Each row of a before or after table is a point. The points were changed in one or more steps. Then noise was added and the rows were shuffled. The steps act on columns, c1 being the first. What was done? A step turns or swaps two columns, mirrors them in a line or flattens them onto one, adds a multiple of one to another, or multiplies or shifts one. Angles are multiples of 10 degrees, from the lower column toward the higher: turns from -170 to 170, lines from 10 to 170 but not 90. Use the fewest steps. Two steps may share a column if one is a turn and the other turns, adds or multiplies; they go together, in the order done. Otherwise the lowest column goes first.

Before (11 x 2)
[[ 0.23  0.34]
 [-0.03  0.35]
 [-0.77 -0.37]
 [ 0.32 -0.22]
 [ 0.27  0.28]
 [ 0.35  0.02]
 [ 0.28  0.27]
 [ 0.37 -0.56]
 [ 0.35 -0.01]
 [ 0.25 -0.39]
 [-1.05  0.26]]
After (11 x 2)
[[ 0.35  0.28]
 [ 0.34 -0.37]
 [-1.38  0.23]
 [-0.07  0.34]
 [ 0.41 -0.23]
 [ 0.48 -0.58]
 [ 0.39  0.29]
 [ 0.48 -0.03]
 [ 0.28  0.35]
 [ 0.47  0.04]
 [-1.00 -0.37]]
Steps: multiply c1 by 1.3

Before (9 x 4)
[[-0.78 -0.45  0.27  0.56]
 [ 0.08 -0.29  0.35 -0.12]
 [-0.26 -0.04 -0.11  0.29]
 [-0.27 -0.72 -0.15 -0.27]
 [-0.34  0.45  0.65 -0.56]
 [ 0.51 -0.58 -0.18  0.60]
 [-0.44 -0.32 -0.82 -0.04]
 [ 0.42 -0.34 -0.27  0.17]
 [ 0.12  0.00 -0.48 -0.77]]
After (9 x 4)
[[-0.10 -0.11 -0.05  0.40]
 [ 0.17 -0.27 -0.35  0.27]
 [ 0.05 -0.47  0.01 -0.67]
 [-0.10 -0.15 -0.71 -0.16]
 [-0.20 -0.83 -0.30  0.05]
 [ 0.03  0.36 -0.28 -0.01]
 [ 0.19 -0.16 -0.56  0.70]
 [-0.13  0.65  0.44 -0.46]
 [-0.28  0.27 -0.46  0.66]]
Steps: multiply c1 by 0.4; swap c2 and c3; shift c4 by 0.10
